Rows are points. Two turns around zero, p and q, are shown by what they do to some points. Where does a point land after both, in the order given? Backwards means that the second turn is done in reverse. Each puzzle has new turns, and all numbers are rounded.
In the rows, 128 means zero.

Turn p:
162,174 -> 167,170
91,101 -> 88,105
131,109 -> 129,109
Turn q:
109,132 -> 126,109
114,171 -> 87,110
161,81 -> 172,165
Where do these land?
p, then q: 170,153 -> 104,170
q, then p: 140,117 -> 139,140
q, then p: 74,114 -> 141,74

Turn p:
149,169,166,111 -> 93,158,103,96
107,115,98,115 -> 158,104,119,138
153,93,105,108 -> 169,152,128,151
145,180,115,142 -> 84,128,96,147
136,140,116,120 -> 127,131,110,136
131,94,191,101 -> 147,164,158,71
75,106,105,198 -> 119,58,182,157
Turn q:
139,158,167,107 -> 182,133,137,125
93,70,88,115 -> 58,122,165,120
181,128,160,155 -> 160,106,103,177
136,153,96,104 -> 131,108,118,86
138,121,171,135 -> 154,136,138,163
81,138,85,152 -> 82,162,107,97
Where do these land?
q, then p: 72,141,117,151 -> 107,99,80,110
p, then q: 115,137,144,162 -> 124,155,157,138
q, then p: 207,149,105,72 -> 205,183,162,145
p, then q: 132,109,157,105 -> 162,112,134,110
q, then p: 114,104,118,150 -> 118,94,133,122

Turn p:
127,174,180,111,117,161 -> 154,105,166,165,174,117
121,57,104,135,118,56 -> 115,127,103,101,34,155
147,185,118,148,140,130 -> 145,146,93,157,167,120
118,155,155,153,131,171 -> 118,116,142,147,183,143
127,74,88,102,110,123 -> 125,145,139,70,86,125
185,135,124,158,156,129 -> 129,103,68,120,152,114
132,148,105,158,134,176 -> 115,147,117,113,185,137
101,131,155,95,98,103 -> 153,126,170,153,95,133
94,93,124,92,149,104 -> 98,136,153,127,76,107
Turn q:
147,130,165,141,148,131 -> 139,115,157,114,98,140
106,115,132,167,154,128 -> 144,145,152,138,106,94
118,106,160,130,166,154 -> 144,98,170,119,120,103
99,137,142,79,111,107 -> 87,113,102,92,141,115
149,105,109,119,191,134 -> 153,141,184,117,164,128
193,205,84,149,65,118 -> 102,166,82,179,116,226
172,111,112,123,89,130 -> 159,123,93,134,143,167
87,107,130,89,112,87 -> 109,133,91,82,147,92
82,137,119,154,117,163 -> 114,118,123,176,116,89
Where do these land?
p, then q: 142,143,112,146,117,115 -> 128,137,135,150,145,148
p, then q backwards: 114,172,128,142,139,127 -> 127,135,82,138,121,140
q, then p: 148,199,142,118,140,67 -> 139,166,206,151,165,127
q, then p backwards: 134,121,119,156,159,99 -> 109,138,97,99,105,128
q, then p: 145,100,110,85,138,180 -> 74,86,106,112,122,105
p, then q: 91,134,97,134,125,87 -> 97,127,105,172,107,143
p, then q backwards: 114,123,144,126,122,84 -> 137,144,146,165,113,143
q, then p backwards: 130,79,170,99,128,225 -> 183,122,232,112,119,143
p, then q: 134,81,131,146,83,169 -> 128,63,146,107,163,125

Turn p:
218,145,104,105,78,158,132,156,194 -> 153,113,12,127,168,127,133,171,142
123,123,172,164,103,139,152,104,145 -> 142,188,116,156,102,126,132,128,120
152,142,86,161,124,110,133,118,101 -> 130,124,120,118,165,116,144,81,103
77,114,110,127,183,116,112,85,135 -> 105,141,207,132,154,120,135,134,153
154,126,132,182,151,108,131,165,132 -> 120,106,114,187,136,133,144,102,101
183,163,93,142,97,211,136,176,172 -> 148,124,34,125,170,201,155,156,124
100,82,152,99,120,152,82,105,113 -> 119,142,152,114,101,141,80,122,187
88,133,140,94,135,141,99,99,106 -> 128,139,174,94,119,138,91,139,144
126,167,138,142,127,86,125,151,126 -> 112,113,128,140,128,112,117,133,72
67,95,121,93,129,84,149,133,96 -> 90,111,175,91,77,94,145,119,137
119,118,160,98,163,104,157,116,86 -> 163,106,179,123,88,101,132,122,125
Turn q:
91,118,102,161,118,174,120,159,95 -> 114,110,109,137,103,114,84,95,76
97,84,113,120,147,114,81,177,171 -> 148,62,139,109,77,114,117,173,121
157,98,173,119,173,104,146,80,133 -> 150,104,155,127,197,145,165,130,158
141,149,173,114,79,123,187,102,98 -> 99,171,113,149,145,148,189,80,141
110,149,136,150,136,135,77,152,151 -> 162,128,158,137,86,132,100,142,112
185,99,120,148,167,110,136,153,164 -> 153,110,118,93,161,160,136,188,107
109,133,109,130,174,77,105,157,140 -> 154,116,155,109,120,79,131,176,112
126,178,129,77,95,172,153,105,94 -> 56,177,135,153,126,135,119,92,155
86,136,84,153,109,153,127,128,152 -> 132,124,88,164,98,108,88,134,122
177,136,141,107,81,118,149,67,81 -> 111,177,109,101,166,146,153,71,176
Where do these land?
q, then p backwards: 157,114,130,108,154,108,106,108,91 -> 119,130,83,104,137,128,115,92,105
q, then p: 165,143,107,117,154,140,168,142,91 -> 122,102,191,109,122,150,129,141,109
p, then q: 125,130,174,148,109,179,131,74,120 -> 130,201,148,131,119,168,99,138,137
p, then q: 149,112,130,126,131,112,190,121,118 -> 124,153,89,114,155,130,170,133,135
p, then q: 82,120,150,168,91,72,111,141,77 -> 149,146,135,144,104,85,133,47,170
p, then q: 133,136,147,153,123,110,135,150,126 -> 138,136,110,121,132,113,121,97,115
p, then q: 158,175,105,105,115,143,128,136,200 -> 95,114,133,98,129,99,105,182,70
q, then p: 145,57,122,130,84,187,128,144,142 -> 108,151,122,83,141,164,140,107,207
p, then q backwards: 119,179,96,141,193,123,53,93,149 -> 161,142,138,124,231,170,142,94,111
p, then q: 109,155,112,81,137,144,151,98,105 -> 84,129,162,109,128,157,163,141,143
q, then p: 64,118,201,136,121,94,112,161,132 -> 167,170,89,142,72,86,146,85,121
q, then p: 130,95,63,122,124,123,122,167,183 -> 68,76,84,101,119,140,134,117,153
